Each row of a before or after table is a point. The points were changed in one or more steps. Then noise was added and the rows were shuffled. The steps act on columns, c1 being the first. What was done? A step turns or swaps two columns, mirrors them in a line or flattens them onto one, adds a multiple of one to another, or multiplies or shifts one. Angles are multiples of 10 degrees, from the lower column toward the higher: turns from -170 to 170, lines from 10 to 170 but not 90. Use the fewest steps. Two steps may share a column if one is a turn and the other turns, adds or multiplies; they go together, in the order done. Otherwise the lowest column goes first.
In the rows, 128 means zero.

Before:
[[126 146 125]
 [109 100 121]
 [106 113 104]
 [133  91 126]
 [136 167 107]
 [161 167 115]
 [119 143  92]
 [127 157 117]
 [107 113 124]
 [160 166 139]
 [168 155 142]
 [158 141 154]]
After:
[[161 163 156]
 [128 199 117]
 [119 164  94]
 [132  35 127]
 [159 222 113]
 [170 196 143]
 [108  58 124]
 [126 173 124]
 [104  92 125]
 [136 222 106]
 [107  93 103]
 [160 221 141]]
Steps: multiply c2 by 2.5

Before:
[[150 144 108 157 113 146]
 [109 140 147   7  82  83]
 [149 129 121 167 110 126]
 [104 136 121 150 114 162]
 [126 145 110 155  60 151]
 [131 152 163 171 109 141]
 [147 114 154 133 102 160]
 [127 100 132 156 101 112]]
After (8 x 6):
[[111 146 112 151 200 116]
 [ 98 137 121 146 146  96]
 [114 151 163 181 149 121]
 [157 112 154 142 159 102]
 [147 100 132 158 152 149]
 [138 143 110 151 145 113]
 [102 140 146  12 166 180]
 [149 129 123 164 145 134]]
Steps: add -0.7 times c2 to c1; add 0.3 times c3 to c4; turn c5 and c6 by -170 degrees

Before, 12 rows:
[[140 121 168 164 153 152  91  98 104]
 [115 116 141 123 175 143  82 123 146]
 [144 143 157 150 129  61 122 150 151]
 [ 86 153 125 143 125 159 141  95 139]
 [ 86  77 150 168 116 110 175 107 141]
 [152 112 187 112 131  96 159 129 141]
 [166 117 126 163 133 121  91 115 161]
 [120  82 153 134 115  81 164 108  93]
 [139  99 138 134  90 136 161 135 139]
 [108  86 101 145  95 125 136  97 200]
 [ 67 116 181 103  84 134 172 166 119]
 [112 134  75 203 121 148 169 137 147]]
After (12 x 9):
[[ 66 103 179  86  82 136 172 158 118]
 [117 119 143 121 175 143  78 119 146]
 [137 100 139 138  89 137 159 126 139]
 [151 112 186 103 130  97 170 125 142]
 [141 132 167 185 154 153  83  96 104]
 [107  99 101 157  95 126 135  85 200]
 [113 132  74 249 123 148 162 138 148]
 [ 87 161 123 151 125 160 131 106 139]
 [167 120 125 185 134 122  92 112 160]
 [119  91 154 137 115  81 177  96  92]
 [143 134 158 164 128  60 142 154 153]
 [ 86  87 151 191 117 108 178  91 143]]
Steps: turn c2 and c8 by 20 degrees; multiply c4 by 1.6; add -0.3 times c6 to c7

Before:
[[107 130 109 103 135 150 122 172 141 109 140 154 137 135]
 [127 105 139 174 147 124  82 196 166 122 103 144  55 129]
 [137 112  74 163 150 136  85 159 139  75 108 143 106 109]
 [129 106 144 109 186 234 119 113 131 123 117 144  87 102]
 [111 114 114 168 130 124 135  72 139  25 126 117  15 111]
 [131  94  70  86 124 186 157 130 133 161 234 134 134 123]
 [135  31 142 109 141 114 105 196 155 151 136 139 127  97]
 [137 123  89 142 122 125 182 165  96 125 116 155 142 112]
 [ 71 132 171 154 132 144  74 106 162 157 105  43 150 120]]
After, 9 rows:
[[ 97 108 200 174 148 122  83 199 168 139 101 133 139 126]
 [ 36 131 106 143 128 145  72 104 161 168 121 127 173 119]
 [152  96 122  74 124 185 157 130 133 143 227 113  69 121]
 [108 112 149 177 148 137  82 159 139  88 106 130  77 109]
 [114 113 239 201 130 122 135  73 139  45 130 129 114 111]
 [120 107 172 112 184 231 118 114 132 113 116 128 143 104]
 [101 134 119 111 134 146 125 173 140 102 137 126 109 137]
 [173 122 114 142 123 126 183 164  97 127 111 131  91 113]
 [117  33 130 102 141 117 106 196 156 142 135 127 144  97]]
Steps: add 0.7 times c7 to c1; turn c3 and c13 by 90 degrees; turn c4 and c10 by 20 degrees; flatten c11 and c12 onto the line at 170 degrees

Before:
[[106  71 107 132  92 180 148  86 121 121 134 109 107 121 102 109 189 176
  113  96]
 [ 96 118 117  95  89 180 189 171 149  83 149 121 121 159  65 131 133 173
  185  64]
 [142  70 174 195 123 104 124 113 109 144 130 146 145 121 181 140 187 106
  149 117]
 [161  91 158 121  72 149 105  71  81  58 139  96 128  97 135 148 174 181
  121 130]
 [159 171 113 127 182 101 165 169 154 187 124 163 101 190 151 118 106  72
  170 142]
 [127 104 204 167  71 164 126  73  98 155 119 143 174  99 140 150 188 192
  124 165]
 [103 163 104 115  90 142 151 133 164  92 147 136  88 112  61 109 114 104
  202  80]
 [128 134 107  94 142  89 181 168 153 187  77 192 129 175  93 132 104  69
  173  75]]
After, 8 rows:
[[154 170 109 126 153  96 163 173 151 186 121 164 150 126 144 119 103  70
  171 135]
 [131 106 203 174 108 162 135  77 101 155 115 141 222 131 141 146 192 191
  121 167]
 [162  87 157 118 105 145 110  75  81  60 139  94 179 127 136 147 173 184
  118 128]
 [106  70 107 133 114 179 150  90 118 117 133 106 158 128  99 106 191 176
  114  91]
 [128 136 103  95 136  88 184 169 156 186  81 190 176 126  93 135 105  76
  174  73]
 [144  67 175 194 128 101 118 113 106 148 127 147 189 132 180 137 190 107
  143 120]
 [ 95 118 118  96 114 175 191 174 147  82 150 123 170 132  71 133 132 173
  185  60]
 [102 163 100 116 120 145 155 133 166  91 148 136 139 129  61 108 117 107
  199  82]]
Steps: multiply c5 by 0.4; shift c13 by 50; multiply c14 by 0

Before (8 x 48):
[[168  69  69  72 157 123  88 141  67 120 115 107 139 152 135 130  59 103
  119  95 111 148 128  95 116 195 162 121  63 196 160 176 140 131 107  95
  112 153 105  72 113 191 115 134 149 138 120  87]
 [107 119 142  99  55 143 170 105 105  75 137 184 122 149 121 108 106 177
  125  94 159 113  99 116 157 102 113 161 147  96  72 123 187 107 180 118
  161 200 120 141 127 113 158 116 113  63 103 115]
 [156 200 158 137 120 198  89 133 117 126 158 115 156 119  99 101 158 112
  148 151 171  97 185 166  71  76 171 130 106  90  97  63 113  67 133 122
   87 161 172 122  85  70  93 148 137 116 154 139]
 [141 197 179 131 128 173 123  96 125 131 124 144 171 122 107  96 147  91
  137 133 146  88 161 175  59  58 137 144 144 109 100 119 159  85 201 170
   93 152 167 126 113  75 151  84 201 118 171 108]
 [127 162 221 154 108 147 124 144 100 155 139 113 123 114  55 136 145 104
  107 130 153  60 137 171  30  84 173 165 141  96  98  97 124  50 160 137
  103 133 151 124  72  53 173 116 180 129 164 112]
 [113 109 142  96  70 139 125  96  99  57 151 175  84 173 147 141  81 102
  118  70 120  86  89 121 173 107 116  77 163  78 122 131 183 131 171 147
  171 215  85 170 132 101 112 100  65  54 128 111]
 [132  81  72  93 154  92 146 163  43 112 112 106 170 162 149  81  84 123
  160 107 103 129 110 102 126 176 135 140  76 136 123 179 161 114  95 136
  132 109 117  97 107 184  92 136 175 136 178  78]
 [135  33  74 119 129 119  67 139  59 138 131 134 117 136 124 115  89 116
  115 112  69  97 139 101 112 210 144 119 116 165 102 176 124 125 126 136
   92 144 121  83 135 203 107 124 127 112 160 102]]
After:
[[107 119 144 100  56 144 169 105 106  76 136 183 137 162 128 106 105 170
  129 173 158 113  97 117 159 121 110 159 150  96  72 101 185 108 178 116
  163 201 122 151 128 114 142 118 109  63 106 142]
 [127 158 218 159 108 143 125 149 103 152 143 112 139 169 124 133 144 122
  109 104 148  62 137 172  31  99 170 165 142  95 100  83 127  49 161 136
  103 132 150 120  71  54 107 116 177 127 165 142]
 [134  34  76 119 130 120  67 139  62 127 133 135 147 107 124 115  89 141
  114 113  69 100 141  99 113 179 141 122 116 163 101 206 127 126 127 136
   93 145 118  80 135 203 139 122 125 107 162 148]
 [141 195 178 133 128 172 126  96 128 128 123 140 165 148 129  97 144 116
  140  96 147  91 162 177  58 116 136 144 142 108 104  56 158  86 198 172
   93 152 170 125 117  76 113  87 200 115 166 101]
 [169  70  67  74 162 122  89 143  67 109 114 106 165 119 129 127  57 156
  124  99 116 148 129  91 116 179 161 121  63 196 163 196 139 129 104  93
  110 152 103  79 113 190 157 132 151 139 117 140]
 [114 106 143  97  72 138 122  96 100  66 153 176 121 120 130 142  84 182
  120  91 121  83  88 120 171 136 116  78 160  77 124 107 182 131 172 149
  172 216  85 182 133 102 172  95  67  53 128 174]
 [155 200 161 136 122 198  89 136 119 126 159 113 131  93 129  99 162 102
  146 117 171  94 184 164  70  64 169 132 107  88  96  79 114  67 132 120
   85 161 174 127  86  67 126 145 136 111 156  99]
 [132  81  72  93 155  92 148 161  42 107 111 109 194  98 127  79  87 149
  160 121 104 129 112  99 124 178 137 139  72 140 124 177 165 113  93 140
  133 111 119  99 104 183 170 139 174 138 181 116]]
Steps: turn c10 and c40 by -10 degrees; mirror c13 and c48 in the line at 150 degrees; mirror c14 and c43 in the line at 40 degrees; multiply c15 by 0; turn c18 and c20 by 80 degrees; swap c26 and c32
